Every row gives one point. The last column is the point's height on a tilted bowl or saddle (a function of degree 2), plus a little noise. Count its main directions that bend up, bend down and stay straight.

Points (10 x 3)
[[ -8.4   4.0 -10.0]
 [  3.4  -2.0  -0.9]
 [  2.4  -2.0  -0.1]
 [  2.2  -1.4   0.0]
 [  5.1   1.6  -2.3]
 [  2.0   3.5  -1.7]
 [  6.6   4.6  -5.8]
 [  4.3  -2.6  -1.8]
 [  5.1  -3.2  -3.3]
 [  2.8  -5.8  -3.1]]
Directions: 0 up, 2 down, 0 straight

Points (18 x 4)
[[  0.0  -1.7  -3.6  -1.7]
 [ -0.7   2.3  10.5  -7.7]
 [  0.0   2.6  -1.0  -1.0]
 [ 11.1  -6.3   0.9  -8.2]
 [  1.3  -3.6 -11.5  -9.2]
 [  3.9   2.2  -3.6  -1.4]
 [ -1.5   3.2  -2.4  -1.3]
 [ -1.6   8.7  -1.0  -2.8]
 [ -0.4  -1.3   1.5  -0.8]
 [ -4.6   0.3  -2.4  -1.7]
 [  2.6   1.0   0.9  -1.1]
 [  1.3  -1.3   0.0  -1.1]
 [ -6.0   3.7   1.0  -2.1]
 [  1.8  -1.7  -3.9  -1.8]
 [  3.4  -1.8   8.6  -6.6]
 [ -4.4   0.1   0.8  -0.8]
 [ -1.8  -2.1  -5.7  -3.0]
 [ -5.9   3.9  -0.6  -2.4]]
Directions: 0 up, 2 down, 1 straight

Points (24 x 5)
[[ -6.0   5.8  -1.8   6.3   5.7]
 [ -3.1   2.5   5.5  -3.7   0.8]
 [  0.4   4.9  -1.3  -2.8  -0.6]
 [ -2.8   1.7   7.6   5.1   4.5]
 [  2.3   4.0  -2.9   4.8   1.3]
 [  3.6   0.1  -0.7  -2.1  -0.4]
 [ -5.3  -0.2   1.3   3.3   0.4]
 [  5.3  -1.2   5.5   6.0   7.6]
 [  4.7   3.5  -0.7   2.7   1.4]
 [ -0.8   0.2  -0.4   0.0  -2.3]
 [ -4.4  -2.1 -10.5   2.1   6.2]
 [ -7.7  -7.3  -2.8  -3.0   6.3]
 [  5.9   0.9   6.6   1.8   5.5]
 [  3.9   2.0   1.2  -3.5   0.6]
 [  1.5  -3.1   3.2  -7.7   3.9]
 [ -7.7  -2.6  -2.7  -4.3   3.9]
 [  6.6  -4.7   0.0  -1.6   4.5]
 [ -6.8  -0.7  -2.5  -0.7   1.0]
 [ -1.2  -0.1  -5.2   3.4   0.2]
 [ -0.5   2.5   3.2   2.6  -0.5]
 [  0.2  -6.4  -2.2   7.6   7.2]
 [ -0.9   1.5  -0.1   5.6   0.9]
 [ -0.3   1.0  -1.8   3.4  -1.0]
 [  1.1  -2.1  -9.3   7.4   8.0]]
Directions: 4 up, 0 down, 0 straight

Points (27 x 5)
[[ 11.6  -0.2  -4.9  -2.4   8.7]
 [  4.9  -8.0  -3.3  -2.0  -3.6]
 [  5.8   3.2   2.5   2.0  -4.5]
 [ -0.8   5.0  -1.4   2.1  -1.5]
 [  0.5  -5.6   5.2   2.9  -4.5]
 [  2.6  -1.6  -1.3  -0.8  -1.2]
 [  1.0  -3.0  -2.6   0.9  -2.3]
 [ -5.9   0.4   1.3  -7.6  -6.2]
 [  1.2   4.8   3.8 -10.7  -4.8]
 [  4.1   0.9  -1.7   2.4  -0.2]
 [  4.0   3.2  -6.6  -3.4   7.0]
 [ -1.4   1.7  10.4  -2.1  -7.1]
 [ -0.5  -3.5   2.5  -2.4  -3.3]
 [  0.8  -0.2  -5.0   7.3   1.0]
 [  2.1   2.3  -2.5  -4.3   1.2]
 [ -0.8   0.0   2.2  -5.7  -3.0]
 [  3.8   1.4   2.0   8.3  -2.1]
 [  3.2  -1.6  -3.0  -4.0   1.6]
 [  2.2  -0.8  -1.0   4.9  -1.5]
 [ -0.2   1.3  -3.5  -3.8  -0.2]
 [ -1.2  -2.1   1.6   1.9  -2.9]
 [ -2.1  -9.0   6.5  -0.4  -3.8]
 [ -3.6   0.0   0.1   2.8  -2.4]
 [  0.0   4.3  -1.5   6.6   1.1]
 [ -6.9   4.6  -1.2  -5.4  -9.1]
 [ -0.3  -4.9  -4.8 -10.6   2.2]
 [  2.4  -2.4  -2.3  -2.1  -0.7]]
Directions: 2 up, 2 down, 0 straight

Points (46 x 7)
[[  0.7   1.6  -1.6  -2.4  -0.1   2.7   1.8]
 [  5.5  -0.1  -2.9  -5.2   2.9  -1.7   2.1]
 [  4.3   0.4  -4.0  -4.7  -5.9  -3.9   7.0]
 [ -2.3   6.3  -0.1   3.6  -0.4   1.0   0.7]
 [ -3.5  -6.3  -8.0   1.1   0.9  -2.3   0.1]
 [  4.7   1.2   1.2   3.5  -1.4   0.2   2.8]
 [ -1.0   3.2   0.7   3.4   6.2  -4.3   1.4]
 [ -1.0  -0.5  -5.2  -4.2  -2.8   1.4   1.7]
 [ -5.3   5.1  -0.2  -7.6  -6.2  -5.4  -3.9]
 [  1.1   5.2   1.0   3.5  -0.3   5.5   3.4]
 [ -1.7  -4.1   5.4  -4.0  -2.6   6.3   2.2]
 [  0.5  -0.5   2.5   0.2  -7.1   2.3   5.5]
 [ -0.5   0.8  -1.0   2.4   0.3   1.9   2.3]
 [  2.2  -1.6  -1.4  -0.3  -0.2   8.1   3.0]
 [ -8.4   0.8  -5.0  -4.3   6.2  -2.6   4.0]
 [ -4.2   1.5  -4.1   2.8   2.3  -5.2   0.6]
 [ -2.2  -0.7   7.5  -3.7 -10.6  -0.8   9.2]
 [ -5.7  -5.6  -3.8  -3.4  -1.0  -1.6  -0.2]
 [  0.1  -0.5   3.4   1.7  -0.1  -5.4   0.9]
 [ -0.9   0.7  -1.6   1.0   0.4   3.2   2.9]
 [  3.4  -6.1   2.8   1.9  -5.6   8.2   3.6]
 [ -3.9  -3.1   1.6  -6.7  -5.0   1.0   3.1]
 [ -0.2   1.0  -5.5  -2.5  -2.8 -10.0   1.1]
 [ -5.9  -1.9  -7.6  -4.1   8.3   4.5   5.5]
 [ -8.1  -1.6   6.6   1.4   0.1  -3.7   3.8]
 [ -3.2   0.1   9.8  -3.2  -1.6  -6.6   3.2]
 [  0.9   0.7  -1.5   3.8   5.6   0.6   3.3]
 [  2.4  -1.4  -0.1  -1.3  -2.2   2.4   2.9]
 [-10.4  -4.8   0.8  -1.7   2.8   2.0   7.3]
 [  2.6  -8.8   0.3  -5.8   4.3  -3.5   2.4]
 [ -2.0  -2.9   1.9  -3.8   5.4   3.4   0.6]
 [  0.8   3.0  -6.1  -4.8  14.1  -4.2   9.6]
 [ -5.9   1.2  -0.7  -4.7   4.7  -2.4   2.5]
 [  3.7   0.8   3.4   0.4   4.0   2.0  -1.5]
 [  6.2   2.0  -3.1   3.0   2.7   2.1   5.9]
 [ -6.7   0.6  -6.6  -6.1  -1.9   1.5  -1.3]
 [  0.1  -0.1   2.9  -9.4  -6.6   2.4   2.8]
 [  7.8  -3.4   3.7  -5.7   2.2   0.4  -2.1]
 [  0.4  -5.7  -4.7   0.1   0.5  -3.0   2.8]
 [  0.9   6.5  -0.7   0.8   4.5  -2.7  -0.1]
 [  0.9   4.3  -1.8   3.4   2.8  -2.0   1.7]
 [  2.3  -1.8   2.3   3.7  -4.0   4.8   3.4]
 [  3.2  -0.8   3.3  -1.4  -3.3  -0.4   2.8]
 [-10.7  -5.3   3.5  -1.4   3.9  -3.3   9.5]
 [  3.3  -0.7  -4.0   7.9  -4.6   0.5   7.0]
 [  4.0  -3.0  -1.8   6.2   0.4  -7.1   5.4]]
Directions: 3 up, 3 down, 0 straight

Points (67 x 9)
[[  0.2  -4.2  -0.2  -1.6  -6.8  -1.8   3.4  -1.4  -3.7]
 [  4.9   3.2   5.9  -0.9  -1.8   1.4   0.2  -2.5  -2.4]
 [  1.7   7.4   1.2  -2.1   1.5 -10.7   5.0  -4.2  -1.6]
 [ -3.7   0.1   2.9  -2.5   4.5  -3.0   1.0   7.1   6.4]
 [ -0.4  -3.3  -7.8  -3.2  -4.2  -0.8   3.3  -5.4  -0.5]
 [ -5.2   3.3  -1.4  -0.2   2.3   2.9   2.0  -0.7   4.1]
 [ -3.6  -3.6   1.6   2.2   3.3  -0.2  -2.6  -4.0   0.1]
 [ -4.3   1.3  -1.0   2.2   0.3  -3.8   3.7   6.4   2.6]
 [  5.4  -2.7   1.6   3.9   1.3   0.8  -1.1   1.8  -2.7]
 [ -1.3   2.4   5.9  -5.7  -0.6   2.4   6.0  -6.1  -1.4]
 [ -3.4  -1.8   6.2  -1.7   4.0  -6.7  -1.4  -6.9   3.8]
 [ -1.6  -1.3   0.8   7.9  -7.7   1.0   2.6   3.0  -3.4]
 [  5.3  -9.9   2.4  -3.5   2.0  -3.2   1.8  -7.5  -1.2]
 [  0.3   0.4   1.8   0.1  -2.3   0.4   0.8   3.1  -0.2]
 [ -0.7   2.2   2.8   1.4  -1.1  -3.2   2.0   0.4  -2.2]
 [ -1.2   0.4 -12.3   5.9  -2.9   5.0  -7.8  -0.6   6.3]
 [  0.7  -1.8  -4.8  -1.6  -0.6  -1.4   2.1   0.6  -0.6]
 [  0.3  -4.4   1.9  -2.7  -3.0   0.9   4.2   5.2  -3.4]
 [ -3.8  -5.8  -5.0  -0.7  -2.7   5.4  -4.3   2.5   7.3]
 [ -0.5  -1.2  -0.9   0.4   3.4  -1.0   7.2   3.4  -0.4]
 [  2.8   1.0  12.1  -3.1  -0.2   1.9  -0.1   0.9   0.8]
 [ -0.4  -3.3   8.6   1.8   2.6  -0.6   2.7  -4.5   0.0]
 [  1.4   2.0  15.2   0.8   4.6   3.2   3.2   6.9  12.1]
 [  0.4  -8.2  -6.5   1.1   1.5   3.6   2.1   1.7  -4.5]
 [ -2.1   2.1   9.3   1.9   2.2  -1.5   1.6   0.7  -0.3]
 [ -3.7  -1.7   3.8  -5.4  -7.8  -2.2  -4.9   4.2  -2.7]
 [  4.0  -6.7  -2.3   0.9   3.2   1.6   0.1  -3.2  -4.3]
 [ -0.4   7.0   0.3   4.7  -1.5   0.8   4.1  -6.0  -7.4]
 [  0.5   3.3  -5.8  -0.9  -1.4   0.2  -1.0   4.7   3.4]
 [  0.6  -2.5   2.6   2.5  -7.3  -0.3  -0.2   3.3  -1.3]
 [  5.0  -4.9  -6.4   5.6  -0.9   1.5  -3.0   2.9  -2.7]
 [ -2.4  -5.8   1.1   4.2  -5.2 -10.2  -4.3   7.5   2.3]
 [  6.8  -0.1   3.0   5.6  -2.6   1.0  -5.1   2.6  -0.2]
 [ -8.1  -1.1  -0.5   3.0  -3.6  -1.4  -4.3   5.5   6.5]
 [  5.0   3.6  -2.0  -1.1   0.4  -0.5   2.1  -0.6  -2.9]
 [  6.8   0.6  -2.2  -2.7 -11.7  -2.2  -2.6   7.3   9.1]
 [  5.9  -4.7   3.9   3.7  -0.2  -2.5  -3.6   4.8  -1.7]
 [  4.2  -0.8  -4.1  -2.9  -0.6   2.6   5.2  -1.4  -3.7]
 [ -5.9  -2.5  -3.9   4.0  -2.0  -0.6  -1.7   3.1   4.2]
 [ -4.0  -2.0  -1.2   2.8   1.4  -0.6  -0.4   2.7   1.9]
 [ -1.9   3.0   2.2  -0.5  -1.0  -4.7   3.5  -2.4  -1.8]
 [ -4.0  -1.5  -3.8  -7.7  -6.2   0.5   3.8  -6.3  -2.9]
 [  5.1   2.1  -2.2  -0.4  -5.4  -4.1   7.7   4.4  -1.2]
 [ -0.4   1.6   4.6  -8.3   7.8   4.2  -8.0  -0.6   6.7]
 [  3.3  -1.2  -8.0   0.8   3.0   7.5   3.1   4.8   1.0]
 [  2.0   0.7   8.0   5.2  -0.5   0.7  -3.3   8.9   2.3]
 [ -0.8  -0.9   4.1   1.0  -0.1   1.8  -8.1   0.2  -1.0]
 [  1.3   0.1  -4.3   1.3   5.7   1.8   7.1  -2.8  -2.6]
 [ -0.1   0.3  -3.2   0.2   5.1  -0.7  -1.5   3.9   2.5]
 [  0.6   3.3   6.3   2.1   3.7  -0.4  -5.6   0.9  -3.3]
 [  3.9   1.5  -5.9   0.1  -1.1  -6.3   5.5   6.4  -0.3]
 [ -2.3  -1.4  -1.1  -4.2   3.6  -0.1   2.5   5.8   5.1]
 [ -1.0  -0.7  -0.9   2.0   0.7   1.8   5.3  -3.9  -2.5]
 [ -1.3  -0.7  -3.5   3.6  -2.3   3.9   2.6  -1.9  -2.3]
 [ -9.9  -2.3  -3.0   2.5   2.4  -0.5  -1.1   3.8  10.7]
 [  4.5  -0.4   0.2 -11.2   0.8   3.2   2.3  -5.7  -5.9]
 [  2.5  -3.3  -0.7   5.9  -8.2  -6.3  -0.3   3.5   1.7]
 [ -6.4   0.4  -2.9  -5.5   1.6  -3.5  -3.8   2.1   7.9]
 [  3.5  -5.2   4.1  -5.0   0.1  -0.2   1.2  -0.9  -2.6]
 [ -1.5   5.0  -0.6   2.1 -11.1  -3.1  -1.5  -8.4  -3.2]
 [ -0.6  -1.1  -1.1   6.1   2.2  -4.6  -0.6 -12.7  -5.3]
 [ -3.9  -7.1   1.3   2.5   3.6  -4.6  -5.2   2.7   2.2]
 [ -0.4  -1.6  -7.8   3.7   1.2   4.3  -7.8   1.0   3.4]
 [ -1.2  -0.2  -6.3  -0.8   3.6   1.5  12.8   0.3  -2.9]
 [ -3.9  -4.7   4.9  -4.1   2.7   0.8  -6.1  -0.4   4.5]
 [ -4.3  -2.0  -4.4   7.8  -5.5   4.1   1.6   4.3   1.1]
 [ -4.8  -9.1   3.8  -6.6  -0.8   0.4  -2.2   5.1   0.5]]
Directions: 3 up, 3 down, 2 straight

Points (74 x 9)
[[-11.2   1.9   5.1  -8.1  -0.9   0.5   2.3   2.0  -3.8]
 [ -1.9   3.9   7.8  -3.6  -1.8  11.7  -8.2  -2.8  -6.4]
 [ -1.4  -6.8 -11.3   0.7  -2.3  -1.5  -5.4   4.1  -9.2]
 [  6.2   4.2  -1.7  -0.6   2.5   4.7  -3.4   1.6  -4.3]
 [ -7.9  -3.8  -4.7 -10.3  -5.7   4.0  -0.7  -5.8  -5.6]
 [  4.9  -0.8   2.5   1.6  -2.5  -2.9  -1.8  -0.3  -0.4]
 [  4.4  -2.4   2.8   1.9   5.7   1.6   1.9  -5.8  -1.5]
 [  8.5  -4.8   1.2  -0.8  -2.3   4.5   2.9  -8.9  -0.2]
 [ -2.4  -3.0   1.1  -1.6  -9.6  -0.1  -1.5  -2.6  -1.8]
 [ -3.5   0.0  -1.6  -1.3  -1.5  -2.6 -12.1   0.2  -5.5]
 [  0.0   0.4  -0.4   5.6   7.0   1.9   3.6  -2.8  -4.0]
 [ -0.9  -1.6  -5.5  -2.5  -1.8   6.0   2.2   2.1  -3.5]
 [  2.8   7.7   0.4  -1.2  -3.9  -3.0  -3.0  -2.5  -1.6]
 [  3.7  -1.1  -3.3   2.1   5.1  -0.4   0.7   0.7  -2.7]
 [  0.8   4.3  -4.2  -0.5   7.0   0.4  -4.7  -2.5  -4.9]
 [  2.4  -6.5   2.0   0.1  -4.6   0.6   1.7  -0.8  -0.3]
 [  7.6   0.0   5.9   2.5   2.4   4.2  -1.9   6.9  -5.1]
 [ -1.2  -5.8   1.7   0.3  -1.1  -5.0  -5.7   0.1  -2.8]
 [  1.5  -0.1   0.2  -0.7  -3.0   2.8  -0.6   0.5  -1.8]
 [  2.4  -0.2  -7.2   1.0  -6.0  -2.7  -3.3  -6.4  -4.9]
 [ -3.4   2.0   1.0   0.3   1.6  -0.9  -7.8   5.4  -4.6]
 [  4.9   0.9  -1.3  -3.1   9.1   0.0   7.1  -3.4  -2.0]
 [ -6.5  -0.4   3.6  -3.4   7.3  -1.0  -5.5   4.9  -6.0]
 [  3.0   0.5  -1.2  -6.5  -4.1   1.1  -0.8  -5.2  -1.6]
 [ -6.0   4.3  -5.5  -0.2   0.2  -0.6   2.5  -3.9  -4.3]
 [  4.3  -6.0   0.1   5.1   1.9  -1.2   0.1   4.3  -3.5]
 [ -0.4  -3.5   1.2  -6.0   9.0   5.2   0.5   4.0  -5.5]
 [  2.5  -5.4   4.5   7.3   3.1   0.3   2.5   1.5  -2.9]
 [  4.2   4.2  -3.3  -0.4  -7.1   6.5   2.6   0.6  -5.0]
 [  2.1   5.3  -1.2   1.6  -2.8  -0.8  -1.3   0.8  -2.5]
 [  0.4  -1.7  -4.2  -7.2   0.2 -11.0   0.5   2.4  -3.8]
 [  0.5   0.0  -3.2   3.5   4.0   0.9  -1.7   2.9  -4.3]
 [  0.2   0.7  -6.7  -1.7   3.8  -0.6   0.3   5.6  -4.0]
 [ -3.7   1.3   1.9  -1.9  -5.5  -2.6  -5.1   4.7  -2.6]
 [ -1.8   4.8   0.8   0.7  -4.6   0.1   3.4   4.8  -3.3]
 [  6.4  -2.1  -3.4   2.5   3.6  -3.3   3.5  -7.1  -0.5]
 [ -2.5   4.4  -1.1  -5.6  -5.3  -5.2   3.3  -2.8  -1.1]
 [ -1.7   2.1   5.4   1.2   2.1   2.2   2.1   0.7  -2.5]
 [  8.4  -4.5  -2.7   2.7   1.8   8.7   0.3   1.0  -4.4]
 [ -4.8   7.8  -4.2  -4.4   3.3   3.6   8.6  -1.3  -4.8]
 [ -1.9   2.3  -1.4   4.9  -6.0   4.9   7.8   0.4  -4.4]
 [ -3.6  -4.8   4.2   8.7   0.1   3.9   5.8  -5.0  -3.1]
 [  2.4   4.5   0.1  -4.3   2.0  -0.8   0.0   0.5  -1.6]
 [  6.8   6.0   5.5   1.0   0.5   0.3  -0.2   2.0  -2.4]
 [ -3.1   1.3   4.4   0.0  -2.2  -3.2   0.4  -0.1  -0.7]
 [ -6.9   2.0   6.1  -1.8   7.2   7.6   0.2   8.9  -8.8]
 [  3.0   0.4  -3.5   5.9 -10.7   5.8   6.2   9.5  -9.1]
 [  1.0   4.7  -3.3   1.9   4.1   1.2   4.3  -2.9  -2.5]
 [ -6.6   1.2  -3.9   0.0  -1.4  -4.2   6.1   2.6  -3.6]
 [ -5.1   3.1  -0.3  -2.6  -5.0  -6.2  -2.7  -4.1  -2.0]
 [  2.0   0.6  -3.8   1.8  -3.2  -0.6  -0.9  -0.2  -2.7]
 [  5.9   3.6   0.0  -0.2  -3.8  -4.2   0.9   4.8  -1.6]
 [ -3.0   2.0  -0.2   3.8  -6.1   2.7  -0.5  -3.2  -4.1]
 [ -3.7  -9.1  -3.7  -3.6   3.1  -0.5   5.6  -3.3  -3.4]
 [ -2.9  -3.1  -3.5   6.4   0.7  -2.5  -2.8  -2.4  -5.4]
 [  3.5  -0.5   2.3  -0.2  -1.6   3.5  -1.7   2.1  -2.1]
 [  9.7   8.3  -1.2   2.1  -5.0   3.0  -1.9  -0.3  -5.3]
 [  2.2   3.4   0.3   5.8   4.7   5.7  -1.3   0.5  -6.0]
 [ -7.1  -1.7  -1.7   2.8  -4.4  -0.2   1.3  -0.9  -3.8]
 [ -0.2   4.1  -1.1  -1.5   2.8   2.4   4.0  -1.2  -2.2]
 [ -2.5   0.1  -1.3  -2.1   7.2   1.1  -8.9  -1.7  -6.5]
 [  2.6  -2.1   1.5 -11.0   5.6  -5.0   1.7   0.0  -3.7]
 [  3.7  -1.7   1.5  -2.5  -0.5  -0.1   7.0  -5.6   1.1]
 [ -0.2  -3.3  -3.4  -0.2   2.2  -4.3  -5.3  -2.4  -4.1]
 [ -1.3  -0.7   1.4  -6.5  -3.1  -6.3  -1.8   1.7  -1.2]
 [  7.9  -5.0   0.3   1.8   1.1   2.3  -4.0  -0.1  -3.3]
 [  4.3   4.3  -2.7  -5.8  -4.3   0.4   4.9  -4.6  -1.5]
 [-10.3   0.2   0.9  -7.2  -2.5   5.0  -0.4  -0.6  -4.0]
 [ -1.9  -7.1   5.2   0.8  -2.9  -0.3   5.8  -2.1   0.6]
 [ -2.8   7.5  -0.2   3.1  -3.5  -1.5  -2.6  -0.2  -4.2]
 [ -0.5   4.3  -2.7  -0.8 -10.2  -4.8   4.7  -5.1  -2.2]
 [ -3.8  -5.6   1.1   4.1  -1.5  -2.3  -4.0   5.0  -4.7]
 [  8.5   4.6  -4.7  -1.0  -5.5  -1.3  -2.4  -3.9  -3.4]
 [  3.7   6.6  -0.3   6.3   1.2   6.4  -4.2  -2.7  -7.7]]
Directions: 0 up, 5 down, 3 straight
